Rows are points. The points of each table are mixes of a few directions, plus a little noise. Count the directions of each table, and those that both share. Where both have some left over, give the other angles between the two spaces (their principal angles), to ten degrees, smallest first.

First (5 x 3):
[[-6.6  4.3 -2.2]
 [-3.4  3.8  1.9]
 [-1.8  1.9  0.8]
 [ 7.3 -6.9 -1.5]
 [ 4.5 -3.2  1.0]]
Second:
[[ 5.9 -6.7 -3.2]
 [-3.7  2.0 -2.0]
 [-2.1  2.1  0.6]
 [ 1.5 -3.8 -4.7]
 [-0.5  0.4  0.0]
 [-1.2  6.1  9.3]]
Directions: first 2, second 2, shared 2

First (10 x 8):
[[-2.1 -1.8  3.1 -1.5 -2.6  2.4 -0.8  0.6]
 [ 4.4  3.8 -7.1  3.1  5.5 -4.7  1.5 -1.8]
 [-6.4 -4.0  4.1 -5.1 -8.0 10.4 -5.3 -2.1]
 [ 2.2  0.7  1.3  2.0  2.8 -5.1  3.2  2.8]
 [ 3.8  0.6  4.6  3.6  4.9 -9.9  6.7  6.7]
 [-4.3 -3.1  4.4 -3.3 -5.3  5.9 -2.7 -0.2]
 [ 4.1  2.4 -1.8  3.4  5.3 -7.2  3.9  2.1]
 [ 0.7  0.2  0.4  0.6  0.8 -1.5  1.0  0.9]
 [-1.2  0.1 -3.0 -1.3 -1.7  4.2 -3.0 -3.4]
 [-1.2  0.9 -6.1 -1.5 -1.6  5.7 -4.5 -5.7]]
Second (10 x 8):
[[ -1.3   8.1   3.0   4.6   0.3 -10.7  -0.5   7.5]
 [ -1.5   0.9  -0.2  -0.4  -1.6   1.3  -2.0  -0.4]
 [ -1.1  -3.4   2.0  -2.2  -1.8   4.0  -0.2  -1.0]
 [  2.0  -6.7   2.3  -2.2   1.2   3.4   3.9  -1.3]
 [  2.9  10.0  -3.5   6.7   5.2 -13.4   1.3   5.0]
 [  0.8  -3.7  -2.4  -2.2   0.0   5.5   0.0  -4.3]
 [  2.5  -9.1   1.6  -3.5   1.2   6.3   4.2  -3.2]
 [ -0.9  -2.3   0.0  -1.9  -1.6   4.1  -1.0  -2.0]
 [ -3.0   8.2  -1.4   2.7  -2.0  -4.6  -4.7   2.6]
 [ -0.3  -2.0  -1.5  -1.7  -0.9   4.2  -1.0  -2.9]]
Directions: first 2, second 3, shared 2

First, 8 rows:
[[ -2.7  -0.5   6.4   0.9   4.4  -9.8  -4.7   3.1  -4.0   0.2   2.5  -0.4
   -5.7  -1.8]
 [ -2.8   0.0  -7.1  -1.4  -5.4   8.7   3.1  -3.7  -2.0   4.2  -1.7   3.6
    0.2  -2.5]
 [ -0.6   2.6  -5.4  -1.1   3.0   9.8  -0.5  -0.8   1.2   0.2   2.1   3.9
    1.8  -2.2]
 [  5.4  -0.4   5.1  -3.7   1.2 -14.6  -1.8  -1.6   1.9  -1.8   0.3  -5.8
   -2.4   4.9]
 [ -3.5  -0.9  -1.5   0.7   2.3   1.8  -0.8   0.2  -1.9   2.5   0.4   3.3
   -1.9  -3.2]
 [ -1.1   0.2  -4.4  -0.9  -3.1   4.9   3.5   3.8  -0.5  -2.8  -1.1   4.1
    4.4  -1.2]
 [  2.0   5.8   1.3  -1.4  -9.8   3.5  -0.6  -2.5  -3.4  -0.5   1.6  -5.0
   -0.7   1.8]
 [  3.5  -6.6   5.5   7.0   7.3  -4.4   1.9   1.5   8.8  -2.0  -4.3  -3.6
    4.3   4.3]]
Second (11 x 14):
[[  3.9   6.6  -0.6  -0.1 -12.5   3.5   3.5   0.9  -2.4  -6.3   4.4  -2.9
    6.1   1.3]
 [ -1.7  -9.8  -3.9  -6.2   3.9  -2.9  -1.6   7.0   8.8   2.6  -2.2   8.8
    4.8   6.3]
 [  0.8  -0.8   0.5   0.6   2.2  -2.1  -0.5  -3.7   0.9   2.2   0.2  -1.5
   -1.9  -0.2]
 [  2.0   9.5   2.5   4.2  -7.5   4.2   2.4  -3.1  -7.5  -4.8   2.8  -6.6
   -0.9  -4.2]
 [  2.0   8.7   1.1   2.3 -10.1   5.2   2.9   0.9  -6.2  -6.4   3.0  -4.1
    2.6  -2.2]
 [ -3.1  -4.5  -0.6  -1.4   5.8  -0.6  -1.9   3.8   1.9   2.1  -3.1   4.3
   -1.0   0.4]
 [ -2.2  -4.5   0.1  -0.3   7.6  -2.5  -2.2  -0.6   2.1   4.0  -2.6   2.1
   -3.3  -0.3]
 [ -3.0  -6.7   0.1  -0.7  10.9  -3.8  -3.1  -0.9   3.4   5.9  -3.7   3.1
   -4.6   0.0]
 [  0.4  -3.4  -0.5  -0.9   3.6  -3.1  -1.0  -2.4   3.2   3.1  -0.4   0.6
   -1.0   1.3]
 [  4.1   5.9   0.5   1.3  -8.4   1.2   2.6  -3.8  -2.3  -3.3   4.0  -5.0
    2.3  -0.1]
 [ -3.1  -0.7   0.9   1.0   4.8   1.0  -1.3   2.0  -1.9   1.0  -2.7   1.4
   -3.1  -2.4]]
Directions: first 6, second 3, shared 1; angles 30, 40

First:
[[  0.1   0.8  -0.5  -1.9  -1.8   2.0  -1.7  -2.6  -1.1   1.5   3.0   1.8
   -2.1  -0.7   0.1  -2.2   2.4   1.9  -1.6  -3.7  -0.1  -2.3  -0.2  -0.5]
 [ -1.0   1.3   4.7  -3.3   0.2   2.1   3.6   0.1  -1.6   0.0   6.5   1.2
   -5.4   4.2  -2.7   3.9  -0.3  -4.6   3.2  -4.6   0.8   4.4  -7.3  -0.3]
 [ -5.0  -8.0  -4.5  -2.3   0.2   1.3  -6.0  -1.8  -4.1  -5.9  -4.5  -8.1
    7.0   2.2   4.1  -2.0  -2.5  -3.5  -3.7   1.3   3.1   5.2   4.5  -5.8]
 [  1.8   1.3  -3.1   6.0  -0.7  -5.0  -0.2   1.4   7.4   0.8  -2.1   2.0
   -1.8  -3.4  -0.7   0.2  -1.5   4.0   4.9   3.3  -2.6  -3.9   2.5  11.7]
 [ -0.5  -1.5   2.5  -6.7  -3.4   3.7   0.4  -2.0  -2.5   0.4   7.7   1.4
   -4.1   3.5  -3.5   1.5   2.2  -0.6   1.5  -8.3   1.4   3.6  -6.4   0.7]
 [  1.9   7.1  -1.4   9.1  -1.4  -7.5   5.9   4.7   4.6   0.7  -1.2   8.5
    0.7  -4.4  -0.9   0.2   5.1   4.6   3.0   6.9  -2.6  -7.0  -0.8   2.4]
 [ -3.5  -2.1   1.6  -4.0   5.7   6.9  -4.7  -4.7  -6.4  -0.9  -1.8  -7.9
   -0.1   2.8   5.7  -2.2  -5.0  -8.1  -6.6  -1.5   1.8   3.3   3.8 -10.6]
 [  6.2   1.1   0.6   3.0   1.1  -3.7   2.5   4.9   3.6   3.3  -7.5   1.2
    5.7  -4.1  -2.2   0.6  -0.4   6.3  -0.9   6.6  -1.8  -3.6   3.8   2.6]]
Second (9 x 24):
[[  0.2   1.5  -1.8   6.5   3.8  -3.3  -0.7   1.1   4.5  -0.1  -5.4  -1.9
    0.0  -2.4   2.8  -0.2  -4.5  -1.1   1.3   6.3  -2.0  -2.4   5.1   4.2]
 [  1.0   1.1  -1.0   3.5   4.0  -0.4  -2.2  -0.7   3.3   1.6  -4.5  -2.6
   -1.0  -2.3   2.5  -1.2  -4.7  -0.4  -0.2   3.4  -1.7  -2.7   5.6   3.7]
 [ -1.4  -2.4   2.3  -8.5  -7.4   2.5   3.4   0.3  -6.8  -2.1   9.2   4.6
    1.4   4.5  -5.2   1.6   9.0   1.2  -0.3  -8.1   3.6   4.9 -10.2  -7.3]
 [  2.5  -1.8   2.9  -9.9  -0.8   8.7  -4.6  -5.6  -4.7   4.9   4.0  -1.9
   -2.8   0.9  -1.1  -2.8   0.4   2.0  -5.4  -9.6   1.0   0.0   0.1  -2.9]
 [  2.6  -1.3   2.1  -7.3   0.6   7.5  -5.1  -5.2  -2.7   5.1   1.5  -2.8
   -2.9  -0.2   0.1  -3.0  -1.6   1.7  -5.0  -7.0   0.0  -1.0   2.3  -1.1]
 [  2.0   0.1   0.5  -1.8   2.6   3.7  -3.9  -3.1   0.4   3.5  -1.9  -3.0
   -2.1  -1.4   1.7  -2.2  -3.5   0.6  -3.0  -1.6  -1.0  -2.2   4.6   1.6]
 [  0.7   1.7  -1.8   6.4   4.7  -2.5  -1.4   0.4   4.8   0.7  -6.2  -2.7
   -0.4  -2.7   3.4  -0.8  -5.6  -1.0   0.7   6.3  -2.3  -3.2   6.2   4.9]
 [ -3.3   0.9  -1.8   6.3  -2.5  -7.9   6.3   5.8   1.5  -6.0   0.1   4.0
    3.6   1.2  -1.2   3.7   3.9  -1.6   5.8   6.0   0.5   2.3  -5.0  -0.5]
 [ -4.2   0.3  -1.4   4.7  -4.9  -8.2   8.4   6.7  -0.4  -7.5   2.9   5.8
    4.5   2.6  -3.1   4.8   6.9  -1.4   6.3   4.5   1.8   4.2  -8.7  -2.9]]
Directions: first 6, second 2, shared 2
